Rows are points. Examples show where two turns around zero, p and q, send a point. Write where each new point lands after one turn and then the other. Backwards means that the second turn is done in reverse. Each puzzle has new turns, and all numbers are rounded.
(in the rows, 128 means zero)

Turn p:
[106 143 184] -> [132 156 183]
[127 105  99] -> [109 123  97]
[157 112  99] -> [121  95 100]
[122 152 130] -> [150 138 132]
Turn q:
[143 170 130] -> [140 148  90]
[121 155  93] -> [ 99 155 108]
[116 106 157] -> [151 118 157]
[132  80 132] -> [123  90 158]
Where do these land?
p, then q: [129 112 111] -> [108 135 137]
p, then q: [100 167 100] -> [112 128  75]
p, then q backwards: [172 110 168] -> [127  66 125]
q, then p backwards: [111 122 133] -> [123 133 145]

Turn p:
[140 101 102 122 120 192] -> [ 73 131 137 137  84 151]
[142 129 148 129 154 136] -> [139 137 131 146 136 155]
[105 112 166 173 151 100] -> [151 112 131 180 169 108]
[117 200  91 117 127 136] -> [110 186 115  77 147 118]
[120 115  99  69 108 156] -> [ 90 106 137  78 103 151]
[130 130 167 150 111 104] -> [167 124 150 146 134 105]
[131 103 138 143 130  97] -> [151 102 116 148 130 116]
[139 134 114 122 122 103] -> [144 127 108 112 122 119]
Turn q:
[123 131  89 145 112 133] -> [118 118  99 147 102 121]
[141  94 153 101 168 154] -> [173 108 145 123 174 135]
[135 119 128 182 109 161] -> [ 93  98 119 165 131 159]
[121 150 157 122  84 146] -> [ 97 114 139  91 113 157]
[ 94 120  87 134 133  63] -> [122 156 129 150  97  58]
[130 158 133 113 165 129] -> [140 156 108 109 157 126]
[151 125 150  99 124 110] -> [152 145 157 110 122 140]
Where do these land?
q, then p: [176 101  97 120 130  94] -> [159 169 136 146  88 104]
q, then p backwards: [140 126 118 123 117 112] -> [149 129 131 133 117 134]
p, then q: [ 92 190 179 158 127 161] -> [ 98 189 137 101 192 141]
p, then q: [114 126 106  90 131 106] -> [170 110 125 117 124 108]
p, then q: [129  87  91 122 142 113] -> [138  94 116 153 104  99]
q, then p: [127 107 148 126 159 108] -> [161 140 124 146 148 143]
q, then p backwards: [118 119 143 148 103 129] -> [114 107 129 122 121 155]
q, then p backwards: [132 132 114 155 144 129] -> [127 124 120 153 150 130]
p, then q backwards: [125 163 156 110 100 200] -> [143 137 191 130  95  74]

Turn p:
[163 129 170 156 151 129 122 141] -> [106 142 146 175 141 159 142 124]
[160 135 113 125 157 116 140 129] -> [129 143 122 131 173 129 138 120]
[125 152 102 138 149 127 126 131] -> [118 130 108 131 152 110 124 147]
[133  95 156 133 132 130 107 147] -> [132 131 145 146 116 168 110 126]
[104 136 106  95 110 146 125  99] -> [124 126 104  84 105 107 123 117]
[136 130 111 141 133 113 128 106] -> [127 112 118 135 147 113 125 113]
[112 132 138 110 105 115 122 131] -> [133 133 149 116 106 113 117 126]
[ 84 131 110 114 115 135 156 115] -> [133 102 124  85 114 108 138 145]
[136 112 146 140 100 141 126 153] -> [150 134 137 150  98 145 136 133]
Turn q:
[148 130 159 112 118 100 103 117] -> [137 104 145 144  97  95 136 128]
[ 84 136 113 135 139 126 129 143] -> [104 154 118 116 151 123 134 105]
[156 116 128 133 116 142 106 143] -> [117 127 137 140 110 137 132 163]
[127 153 146 158 132  89 136 117] -> [157 141 145 156 146 100 132 108]
[ 93 142 136 134 116 124 153 123] -> [144 140 115 114 147 123 151 103]
[136  93 119 106 142 158 142 141] -> [110 103 126  98 135 156 115 149]
[147  98  84 143 117 144 133 112] -> [119 118 110 155 131 179 117 138]
[126 140 149 121 147 141 131 106] -> [147 130 144 107 115 128 115 112]
[136 144 118 109 126 127 120 150] -> [117 134 111 123 121 108 119 147]
Where do these land?
p, then q: [118 140 116 141 139 163 140 126] -> [111 131  99 121 155 137 127 136]
p, then q: [142 154 145 116 134 128 128 120] -> [142 140 122 119 135 114 131 102]
p, then q: [135 141 120 130  97 133  85 127] -> [129 146 113 173 111 122 141 121]
q, then p: [118  94 118 118 107 129 149 122] -> [143 111 106 106 135 155 138 132]
q, then p: [117 150 121 113 153 117 132 119] -> [116 129 124 125 134 111 101 105]
q, then p: [115 150 141 144 136 108 131 121] -> [109 125 139 140 146 114 134 108]
p, then q: [132 132 104 126 140 110 139 140] -> [121 125 141 129 136 112 101 136]
p, then q: [150 143 141 143 133 131 137 121] -> [144 138 132 127 152 136 128 112]
q, then p backwards: [123 145 144 122 132 121 135 151] -> [122 150 112 115 125 116 140 131]
q, then p: [129  31 130 127 108 139 104 132] -> [142  82 134 100  85 188 152 164]

Turn p:
[147 155 138 133 128  83 160 134 105 126 159] -> [135 132 133 119 136 121 160 190 117 111 144]
[159 118 124 133 128 130  80 133 149 162 126] -> [172 116 128 122 124 139  96 111 117 159 148]
[137 110 135 114 105 149 155 142 132 133  95] -> [115 126 133 144 123 169 148 103 109 126 115]
[123 140 149 155 170 108 169 164 131  98 126] -> [103 127 147 107 138 143 161 174 167 146 103]
[110 128 128 151 131 145 139 161  94 134 138] -> [ 89 133 115 133 104 145 121 153 140 137 142]
[137 107 169 173 148 139 133 116  87 128  81] -> [ 89 135 160 163 169 160  94 148 127 153 118]
[129 144 144 142 109 134 135 145 117  70 127] -> [108 160 153 105 124 148 127 140 149  93 118]
[145 133  72  77 133 171 101  78 161 149 157] -> [166 125  95 131 134  81 139  49 129 125 176]
[114  91  66 107  99 105 103  87 174 139 163] -> [191  84  99 150 103  83 119  91 138  88 129]
[105 166 127 142 131 100 147 154 103 104  88] -> [108 168 107 119 139 146 135 170 133 125  83]
[126  89 125  66 135 142  74  99 140 156 142] -> [140  80 112 112 136  94  97  67  92 131 147]
[104 156 158 141 121 130 140 123 143 137 135] -> [120 150 152 131 105 105 139 140 119 144 114]
Turn q:
[145  47 112  84 139 131 143 133 158 169 144] -> [146  72 125 133 128 166 179 141 146 189 105]
[151 154 114 138 122 132 133 119 160 127 137] -> [124 152 138 118  98 130 121 131 154 139 142]
[155 109 102 148 142 132 114 142 139  91  98] -> [149 138 111 126 148 105 106 139 175 136 105]
[124 109 132 112 119 140 129 121 135 122  93] -> [135 122 112 150 127 124 123 104 130 141 103]
[122 147 107 115 102 110 129 164 106 176 138] -> [ 99 122 105 117 109 129 134 172  83 142 137]
[ 64 120 116 129 124 152 145 151 126  94  83] -> [105 102  96 149 122 106 114 109 136  80  75]
[131 154 106 138 148 131 150 144 111 123 147] -> [108 135 110 101 130 124 139 143 142 104 150]
[110 153 171 131 107 154 110 164 149 119 145] -> [111 141 152 101 116 162  92 119 106 107  97]
[152 108 128 135 123 141 137  90 104  96 141] -> [170 132 116 146 144 144 127 113 148 114 158]
[140 147 208 115 118 115 154 140  90 131 111] -> [135 179 119 119 152 144 153  94  64 114 114]
[143 117 121 152 123 140 115 137 155 203 147] -> [ 88 130 157 143 123 163 134 171 131 176 133]
[103 145 134 149 125  46 114 120 137 113 136] -> [153 137 175 123 112  69 139 154 101 104 130]
[124 153 112 119 172 139  92  37  94 100 145] -> [141 103 148 140 156  95 106  75 148 116 216]
Where do these land?
q, then p: [141 101  89 163  79 165 166  83 107 115 149] -> [159 150 153 136  81 149 128 115 201 118 167]
p, then q: [ 85 105  99  98 126 101 100 154 100 118 113] -> [141  79  91 142 127  89  93 136 145 140 116]
p, then q backwards: [ 99 153 162 124 111  85 137 129 170 155  68] -> [128  92 176 114  94  89 125 169 158 141  87]
p, then q: [169 137  86  92 131 150  94 133 157 101 144] -> [164 116 131 106 101 137 137  93 159 158 176]
q, then p: [154 102 125 132 118 145 133 139 105 151 124] -> [120 132 103 138 119 139 134 123 151 159 148]
q, then p: [117 153 142 170 113 127 134  99  60 117 117] -> [121 157 127 104 141 104 112 174 185 108 150]
q, then p: [ 95 110 147 121 152 151 103 152 157 162 127] -> [ 85 107 135 146 130 127 104 107 110 157  92]
q, then p: [128 139 123 154 114  74 107 122 118 109 158] -> [133 124 148  77 130 152 129 165 115 111 146]
q, then p backwards: [164 101 148 137 146 141 129  88 133  62 115] -> [164 131  82 144 132 139 103  92 174  98 109]
q, then p: [133 156 109 151 157 111 137 169 166 146 147] -> [114 125 121  92  93 127 159 122  96 132  84]
p, then q backwards: [137 145 158 112 144 129 137 116 120 140 134] -> [131 138 140 125 148 103 117 129 116 155 128]
q, then p: [ 96 110 147 132  95 142 146 164 120 129 127] -> [ 97 153 114 138 137 166 109 111 147 116 114]
q, then p: [147 154 128  79 177 143 142 114 149 158 139] -> [116 100 124 158 114  75 164 107  92 127 132]

Turn p:
[145 111 158 130  84 116  92 128 164 146 154 135 150 150] -> [167 132 146 135 112 116 127 106  87 137 137 128 178 160]
[161 171 112 162 148 110 136 156 114 129 118 108 130  86] -> [160 139  87 138 106 172 135 136 157 105 120 119  90 121]
[111 102 128  83 125 184 118 130 151 119 151  93 179 170] -> [ 99 137 153 107  99  62 106 110 151 114 169 151 167 153]
[ 99 106 147 109 103 155 106 105 120 158 157  99 145 121] -> [137  80 158 108 115  99  96 116 132 141 141 134 137 161]
[144 139 142 103 137  61 137 142 135 153 150 147 113 113] -> [163 125 120 107 118 155 159 128 126 154  78 134 154 104]
[163 165 174 116 129 128 120 128 134 153 146 146  94 127] -> [161 126 135 103 154 143 163 102 124 109  90 113 136 154]
[169 138 147 131 108 103 170 146 101 146 104 141 116 112] -> [151 122 116 138 147 170 162 177 137 117 105 137 136 141]
[ 94 106 136 125 155 150 109 106 132 109  95 135 167 133] -> [100 137 152 114 118  98  95 138  96 106 147 148 107 109]
[115 121  74 130 142 148 122  80 119 121 107 119 140 160] -> [102 153 112 115 160 101  82 136 132 149 165 130 111 118]
[111  93 119 105 123 157 104 111 148  96 105  79 121 137] -> [102 131 133 156 124  60  84 127 137 121 121 128 127 136]
[139 169 114 138 117 102 143 182 127 162 112 172  89  93] -> [136 138 131 148 138 222 150 119 144 132  87 129 126 122]
[112  99 104 112 125 164 100 108 102  71 141 126 149 137] -> [ 99 114 119 146 136  72 118 105 123 130 171 167 109 120]
[ 75 152 106 158 135 118 156 109 117  77 107 125 126 149] -> [ 57 131  85 128 124 130 124 144 104 140 142 106  98 114]
[165 119 155 130 116 123 155 131 170 162 168 154 111  91] -> [176  99 147 129 139 156 150 116 135 107 115  98 182 110]
[116 129 104 188 174  99 153 158  87 118 104 141  89 143] -> [106 159 124 148 131 162 169 162 134 160 130  97  62  97]
Turn q:
[ 90 145 167  79 128 121  88 151 109 103 132  95 165 171] -> [ 85 109  94 100 163  69 110 128  89 150  93 136 102 126]
[131 124  78 142 123 100 140 120 176 119 117 184 146 113] -> [188 119 131 152 133 142 156 116 176 110 117 120 108 164]
[121 123 124 138 113 123 109 164 117 126 123 153  98 163] -> [131  86 131 147 113 124  87 137 128 127 109 105 128 125]
[134 141 132 110 147 190  87 105 106 137 137 148 142 110] -> [ 86 179 127 135 114 104 111 117 163 131 104 151 150 131]
[107  80 118 162 115 131 151 144 123 131  96 170 126  89] -> [160 113 149 123 147 168 102 110 189 137 149 118 129 113]
[142  95  94 129 100 138 117 106  79 135 146 127 149 158] -> [ 95 138  80 151 121 146  91 109 132 101 153 122 111 142]
[139  97 160  92  89 117 121 137 141  97 145 121 130 101] -> [151 148 139 102 123 112 104 126 115 135 137 145  67 107]
[117 115 107 119 182 152 111 125 127 148 147 110 140 143] -> [106 158  84 136 133 136 136 150 133 155 107 117 154 135]
[113 132 115 140 137 119 112 169  82 138 128 142 146 117] -> [115 119 131 137 170 153  87 124 130 124 100 134 142 135]
[185 125 110 105 129 136 198 102 135 142  64 107  82 125] -> [ 98 123 167 124  81 181 200 122 132 109 154  92 109  92]
[ 94 147 120 154 139 113 118  89 145 148 141  85  94  80] -> [151 126 119 136 121 144 162 148 118 148 150 198 169 111]
[140 138 155 187 117 114 177 114 104 109 125 178 117 159] -> [134  95 177 143 127 121 111 102 127 118 184  88 150 170]
[107 146 146  87 121 119 171 147 179 182 109  80 126 114] -> [138 111 124  43 121 147 184 161 113 119 110 137 130 104]
[184 131 162 114 133 123 104  87 143 129 135  93 138 141] -> [122 171 115 125  92 103 153  93  76 129 132 128 122 120]
[124 141  98 160 133 144 123 157 155 107 131 120 137 127] -> [155 130 122 155 157 112 135 153 140 107 118 114 144 112]
[120 170 161 130 142 109 120 131 127  97 174 134 113 140] -> [132 125 155 140 132  84 118 153  86 145 128 143 134 162]
Where do these land?
p, then q backwards: [120  87 125 131 155 144 175 102 160 142 151 131 101 109] -> [117 127 140 160 129 168 152 174 135 112  80 124 113 141]
p, then q: [120 155 134  90  90 131 113 118 116 152 139 137 141 127] -> [105 132 101 124 108 118 121 103 155 139 113 103 115 155]
q, then p: [115 111 145 137  81 150 102  92 151 153 139  97 150  82] -> [141 118  89 119 163 156 127  82 120 118 126 168 161  90]
q, then p backwards: [145 168  96 147  85 118 122 157 101 162 142 119  99 135] -> [122 130 161 125  99 139 144 133 154 118  88 142 161  72]
q, then p backwards: [122 112 172  98 121 166  82  98 106 153  88 116 111 140] -> [ 64 137  97  86 156 108 121 137 149  98 159 118 143 132]
q, then p: [129 136 115 126  89 105 153  99 134 151 137 103 156 149] -> [ 97 120 101 137 154 101 152 119 149 150 152 145 140 108]
q, then p: [146 150 143 139 151 106  90 130 141 140 157  95 126 144] -> [137 135 105 123 135 157 133 163 128 144 150 167  97 142]
p, then q: [172  94 145  88 129 131 143 161 135 126 115 139 155 160] -> [148 123 171 107 167 106 132 115 121 105 116 104 119 174]
q, then p backwards: [118  92 102 109 170  84 120 182 106 129 126 120 145 145] -> [116 160 114 154 104  90 131  95 115 145 100 141  69 114]
p, then q backwards: [ 86  84 162 112 133 152 127 140 119  57 170 180 113  91] -> [132 188 135 132 100 109 117 103 108  92  45  88  96 143]
p, then q backwards: [133 130 169 122 143 170 134 122  95 127  95 138 151 150] -> [128 173 132  99 100 129 171 126 123 114 157 124 146 114]
p, then q: [ 50 148  77 162 154 133 148 121 159 155 112 156 120 160] -> [ 91 134 100  87 128 102 121 167 136 144 110 205 170 101]
p, then q: [170 143 100 145 131 132 141 108 138  91 148 131 115 155] -> [132 145 115 158 152 149 171 158 115 117 135 138 139 154]
q, then p backwards: [135 142 146 150 102 100 150 169 128  91 121 127  88  91] -> [126  69 148 145 141 143 112 115 118 162 117 165 134  92]
q, then p: [163 137 121 153 141 102 102 124 100 123  84 158 132  89] -> [139 115 136 107 161 117 110 144  82  84 147  94 105 131]
p, then q: [124 156  96 138 173 125 145 125 158  98 125 100 146 122] -> [145 123 122 152 138 120 151 156 136 104 120 184 104 109]

Turn p:
[141 137 101 143 147 148  92 108 130 108 115 102  88 108] -> [124 132 152 158 131 169 148 134 152 136  88 100 123 112]
[135 138 111  89 123 162 161 153 163 154 145 142 128 170] -> [160 139  83 117 102 122 130  93 116 141 121 141 178 156]
[153  96 164  93  92 166 141 115  99 109 148 130 135 104] -> [134 150 162 137 120 142 155  99 123 109 192 159 144 112]
[104 103 126 146 132 151 169 103 121 100 153 128 152 120] -> [127 108 108 179 125 130 130 124 100 104 168 128 120 122]
[135 108 116 143 132 136 140 122 119 127 125 102 129 117] -> [130 116 139 141 104 149 128 130 121 120 136 115 113 128]
[137 122 122 102 122 104 140  90 145 106 114 130  92 151] -> [ 72 134 106 121 133 155 136  94 134 136 118 129 134 126]
[134 164 161 140  81  94 141 168 172 187 114 155 155 114] -> [133 161 145  85 121  40  89 117 125 141 129 114 129 170]
[ 90 102 103 135 157 106 147 104 134 104 172 165  86 131] -> [ 85 122  69 161 122 124 125 141 121 106 114 131 143  73]
[ 96 104 138 108  95 117 104 165 130 126 164  99 150 131] -> [137  99 136 127 108 110 106 147 177 125 161 165 149 137]
[173 117 113 154 132 127 157 114 125 113 150 162 151 155] -> [139 152  90 131 127 135 129 104 104  76 126 138  96 136]
[155 167 112 164 106 133 111 113  94 133  91 158 159 120] -> [137 161 168 128 169 129 124 143  92 105 101 130 100 163]
[130 148 180 168 158 120  85 123 121 138  94 115 108 116] -> [137 138 159 117 161 124 122 143 143 176 115 102  78  97]
[108 150 109 170  95 120 151 116  86 105 142 136 133 147] -> [110 152 112 159 148 147  92 166 106 104 144 137 118 153]
[133 165 120  87 152 105 141 173 168  99 133 122 129 132] -> [130 119  84  97 135 110 165 133 167 130 126  98 158 157]
[ 94  97 111  91 158 158  88 170 168 175  80 125 146 149] -> [165  67 137 108  96 101 152 123 125 188  77 163 146 140]
[146  97 170  84 137 125 109 157 109 171  85 105  91 100] -> [128 128 183  65  91 134 153 129 133 179 138 129 134  92]
[111 162 116 157 157 104  98  83  92 120 151  99 145 112] -> [129  98 145 144 183 157  92 156 136  99 120  96 115 106]
Turn q:
[124 182 128  98  88 129 157 144  82 141 150 141 122  94] -> [144 132 149 109 121 177 137 130  79 116 141 173 157  90]
[119 119 114 148 143  99 138 143 147 143 167 141  85 160] -> [109  98 169 151 149 139 154 145 150 130 151 133 100 151]
[199 165 160 121 130 137 128 141 115 165  87 155 133 120] -> [107 180 152 131 137 108 104 117 126 113  82 185 157 108]
[125 126 126 138 108 100 124 150 130 139 120 119 157 166] -> [117 140 132 155  98 121 125 167 137 140 141 125 146 140]
[ 92 125 156 147 145 134 125 124  99 120 124 129 120 126] -> [121  98 132 137 128 126 100 117 120 108 138 102 128 103]
[ 98 138 179 118 179 122  89 133 175 128 149 146 128 108] -> [ 81 134 151  80 178 116 115 125 135 121 141  73 135 131]
[108  94 114 117 148 107 184 160 111 153 105 106 102 122] -> [112 124 132 169 113 130 175 144 108 117 115 119  81  84]
[142  90 123 129 113 125 119 127  77 129  95 131 121 117] -> [129 120  81 160 127 122 109 129 127 127 119 156 120  93]
[ 91 118 122 105 121 136 101 101 116 127 159  38 132 193] -> [167 152 123 139  87 146  85 148 125 135 190  85  67 161]
[166 119 149 111 131 182 128  96 117 107 154 113 165 130] -> [171 143 129  97 122 107  84  97 115 175 114 131 119 130]
[119 147  96 127 131  91 133 115 182 187 133 155 149  92] -> [118 157 133 132 175 110 196 142 101 114 138 124 166 161]
[191 115 141 132 120  96 148  90 162 109 127 113 126 148] -> [110 151 130 128 102  90 145  86 157 162 141 161 113 157]
[118 124 118 108 115 152 116 141 146 113 128 142 133 118] -> [130 127 110 106 136 154 130 135 128 142 107 116 137 136]
[150 122  67 206  93 154 110 132 141  80 121 140 120  69] -> [192  84  84 122 144 133 167 105 200 118 104 144 177 125]
[ 80 131 105  95 172 130 127 129 107  87 112 140 143 121] -> [120  87  99  85 113 121 124 153  92 101 112 101 109 124]
[125 131 149 146 110 153 121 122 141 120 117 141 112 163] -> [117 121 139 146 119 149  98 107 148 131 113 120 137 153]
Where do these land?
q, then p backwards: [138 142 106 112 121 100 127 149 156  85 150 151 127  64] -> [141 125 143  51 163 104 119 154 115 108 113 140 119 140]
p, then q: [141 149 147  94  99 144  85 117 145 111 108 171 129  79] -> [ 79 126 169 114 103  81 140  98  95 115 138 107 148 121]
q, then p: [118 106 137 134 150  91 149 125  64 140 127 114 176 152] -> [108 149 155 109 106 110  94 187 154  91 140 139 110 111]
q, then p: [108 144 110 148  97 162 134 129 123  96 149 141 104 151] -> [153 135 138 148 104 141 142  83 125 136 130 169 109 127]
q, then p: [125 123 136 144 109  72 131 115  77 166 141  83 159 135] -> [141 169 127 133 129 103  86 166 156  64 144 115 123 115]
p, then q backwards: [155 117 139 166 140 166 132  96 153 128 163 129 122 162] -> [137  99 135 133 101 167 133  96 105 140 103  89  99 118]
p, then q: [119 149 141 137 115 129 117 173 145 129 118 157 150  75] -> [ 81 140 159 128  92 108 151 145 141 132 161 142 133 110]
q, then p: [139 123 110 146 144 148 127  99 153 136 118  94 100 122] -> [105 146 102 134 137 158 131  97 139 133 114  97 114 131]
p, then q: [ 90 103 112 106 135 137 148 108 174 166 135 127 121 167] -> [149 128  66 172 149 108 124 139 106 132 139 137 148 153]
p, then q: [138 167 125 114 165 128 128  99 122 138 115 120 123 174] -> [156 148 112 126 142 107 110 134 106 106  91 126  88 137]
p, then q: [142 130 121  89 125 175 121 137 177  98 111 103 130 164] -> [144 139 146 172 120 104 142 101 106 152 100 132 127 188]
p, then q: [143 126  76 131 125 186 135 123 143 127 116 142 125 144] -> [150 118 127 166  89 111 108 108 128 118  95 154 153 139]
q, then p: [157 143 116 147 135 152 101 137 149 134 127 128  99 179] -> [135 147 101 130 142 114 138 102 155 175 101 144 103 137]
q, then p: [143 120 163 121  94  96 153 145 143 121  86 165 120  82] -> [109  88 142 165 146  90 123 137  67 119 135 113 149 145]
q, then p: [104  64 140 164 143  57 116 133  63 146 143 118 132 125] -> [121 119 121 150  76  90  98 184 161  74 125 105 110  76]
p, then q: [107 112 153  82 145 100 158 159  54 164 154 106 132 118] -> [144 139 116  78 158 155 119 173 102 197 137 137 126  83]
q, then p: [109 159 143 140 135 135 113 132 134  90 115 128 127  84] -> [116  87 144 138 136 135 161 101 142 108 147 127 149 142]
